Each row of a before or after table is a point. The points were changed in one or more steps. Then noise was added and the rows were shuffled. The steps act on columns, c1 being the first. Write out the steps. A step turns or swaps two columns, mirrors them in a line or flattens them onto one, adds a multiple of one to another, or multiplies or shifts one. Angles are multiples of 10 degrees, from the lower column toward the higher: turns from -170 to 170, lines from 10 to 170 but not 90. Use the fewest steps. Two steps may share a column if one is a turn and the other turns, adds or multiplies; they go together, in the order done. Otherwise the lowest column goes first.
In the rows, 128 means zero.

Before, 9 rows:
[[125 152]
 [122  90]
 [180 112]
 [ 81 139]
 [ 84 106]
 [165  46]
 [ 80 148]
 [151 132]
 [117 168]]
After, 9 rows:
[[114 109]
 [110  91]
 [152 154]
 [153  81]
 [158  90]
 [178 115]
 [ 97 175]
 [105 139]
 [154 216]]
Steps: turn c1 and c2 by 140 degrees

Before, 9 rows:
[[115 122 187]
 [163 112 115]
 [190 132 161]
 [150 203  91]
 [142 113  96]
 [136 179 166]
 [166 142 157]
 [ 83  77 170]
 [171 124 125]]
After (9 x 3):
[[166 140 199]
 [135 181 207]
 [173 127 164]
 [114 123 225]
 [189 132 202]
 [165 112 156]
 [ 85  76 208]
 [143 112 135]
 [153 202 129]]
Steps: shift c3 by 40

Before, 11 rows:
[[ 79 105 128  92]
 [120 203 124 133]
 [104 105 121  99]
 [114 162 120 185]
 [ 90 105  78  96]
 [141  96 192 135]
 [151 176  61  96]
 [171 116 101 137]
 [101 154 158 143]
 [146 122 105 111]
 [209 191 105  78]]
After (11 x 4):
[[103 142 140 140]
 [124  65 110 106]
 [ 86 166  83 136]
 [124  72 118 173]
 [188 147 151 105]
 [124 164 102 139]
 [136 171  84 144]
 [ 97 129 172 112]
 [ 95 112 205 204]
 [163  98 109 134]
 [ 59 111 140 185]]
Steps: mirror c1 and c3 in the line at 50 degrees; turn c2 and c4 by 140 degrees

Before (13 x 8):
[[141 144 126 144  83 116 130 106]
 [157 116  89 121 142 127 104 120]
 [134 138 110 142 128 121 131 110]
 [185 129 145 144 139 136 136 131]
 [142 124 139 125 140 120  93 124]
 [139 116 146 130 133 119 131 110]
 [141 123 146 139 129 125 136 131]
 [143 144 130 141 140 149 131 146]
 [145 130 140 139 126 164  95 160]
 [145 122 133 140  93 112 137 151]
 [148 115 144 142 125 153 133 122]
 [141 139 130 140 135 112 109 118]
 [174 124 146   7 138 128 115 129]]
After (13 x 8):
[[141 144 125 144  83 116 130  76]
 [145 130 147 139 127 164  95 130]
 [157 116  67 121 142 127 103  90]
 [186 129 155 144 138 136 136 101]
 [134 138  98 142 129 121 131  81]
 [141 123 156 139 129 126 136 101]
 [139 116 157 129 133 119 131  80]
 [143 125 145 125 140 119  93  94]
 [145 122 138 140  92 111 138 120]
 [175 124 157   8 138 129 114  99]
 [148 115 153 143 125 153 133  92]
 [142 140 131 140 134 112 108  88]
 [142 145 131 141 140 149 131 116]]
Steps: multiply c3 by 1.6; shift c8 by -30

Before (11 x 9):
[[118 172 159 141  87 111 118 153 131]
 [144 156 110  95 107 133 160  32 111]
 [140 152 121 162 116 180 110  95 129]
 [ 74 125 110 109  97  79 155 179 116]
 [112 113 142 146 169  65 138 165 106]
 [ 83 181 167 168 161 123 161 127 125]
 [114 109 184 154  61 138 154 151 106]
 [130 149 172 109 144 105 141  96 165]
 [194 173 109 177  29  77 133  79 183]
 [167 148 104 125 171 131 213 151 159]
 [ 37  87 164 124 171 129 137 107 121]]
After:
[[107  92 165 123 160 156 136  37 148]
 [149  99 181 153  69  95 154 111 121]
 [149 162 104 123 160 159 210 168 138]
 [153 161 158 140 107  88 120 118 101]
 [ 95 149 122 161  85 161 112 140 113]
 [178 117 107 109 134  69 154  74 122]
 [126 168 166 166 156 147 160  84  91]
 [ 92 167 171 108 156 121 140 129 144]
 [164 103 143 146 201 106 137 111 122]
 [ 30 140 112  95 109 116 159 144  97]
 [ 79 196 110 177  86  26 134 195 139]]
Steps: swap c1 and c8; turn c2 and c9 by -40 degrees; turn c5 and c6 by 40 degrees

Before (8 x 12):
[[166 191 152 188 145 127 121 127 163 165 107 154]
 [154  96 127 167  61 212 100 113 114  64 112 135]
 [158  89 152 158  92 125 117 137 149  77 156 165]
 [157 215 147 182 126 192 133 189 137 154 116 134]
 [154 155 151  94 127 135 120 120 101 147 104 133]
 [ 97  95 161 174 143 124 135 115 179 168 145 104]
 [165 104 176 157 124 119 152 122 196  33 110 160]
 [156  87 170  13  69 134 102 128 179 144  94 155]]
After:
[[125 138 146  88 109 119 124 121 104 111 103 134]
 [ 97 183 146 180 116 124  65 185 139  98 112 139]
 [131 123 161 177 116 141 136 117 181  95 146 172]
 [152  94  85 171  81  81  52 108 112 184 113  86]
 [109 159 159 189 126 122 130 130 165  82 110 121]
 [153  86 125 157  82 118 131 137 146 155 157  77]
 [147  92 171 155  99 149 130 125 198 196 110  49]
 [149  87 125  11  57 100 126 128 180  97 100 114]]
Steps: flatten c1 and c2 onto the line at 120 degrees; turn c3 and c5 by -40 degrees; turn c6 and c7 by -100 degrees; turn c10 and c12 by 150 degrees

Before (13 x 14):
[[147 212 118  98 150 136 122 152 140 164 135 103 163 135]
 [115 158 118 107 106 141 139 137 136 130 145  87 131 128]
 [129 143 126 148 148 224 134 142 127 148  51 132 121 126]
 [144  96 115 105 149 146  91 103  27 133  76 158 118 146]
 [163 100 109 132  94  99 140  87 145 155 138 131 162 129]
 [130  77 167 132 135 117  84  85 126 121 103 129 126  93]
 [126 143  97 100 143 125 115 118 159  91 116 121 146   7]
 [151 100 109 116  63  96 114 152 119 161 135 160 175 144]
 [157 116 134 108 108 100 108 119  70  34 121 103 165 142]
 [118 105 110 127 150 119 137 146 116 157 124 157 165 131]
 [144  95 114 128 131 106 130 161  19 153  78 143 167  98]
 [145  78 104 132 151  87 113 152 130 159  86 129 124 116]
 [164  89 114 106 149 240 129 136 139 159 103 109 153  98]]
After (13 x 14):
[[130  77 166 136 136 116  84  85 134 131  73 127 128  92]
 [164  89 113 161 149 240 129 137  99 111  73 109 152  98]
 [125 141  96  97 142 126 115 118 170 104  86 123 147   8]
 [115 159 117  88 107 140 139 140 126 119 115  87 130 128]
 [163 100 108 184  95 100 139  88 106 107 108 132 163 130]
 [152 100 109 151  63  97 114 151  94 132 106 161 175 144]
 [147 212 119 125 149 136 121 152  96 110 106 102 163 135]
 [157 117 136 153 108 101 110 119 210 201  91 102 164 142]
 [146  78 104 157 150  87 116 153  98 121  57 129 124 116]
 [118 104 111 112 150 120 138 146  98 135  93 156 165 130]
 [145  95 114 152 131 106 130 162  85 230  46 143 169  98]
 [143  95 116 130 150 146  93 104 106 229  46 157 118 145]
 [130 143 126 148 149 223 136 141 108 125  22 135 121 125]]
Steps: add 1.5 times c1 to c4; mirror c9 and c10 in the line at 140 degrees; shift c11 by -30
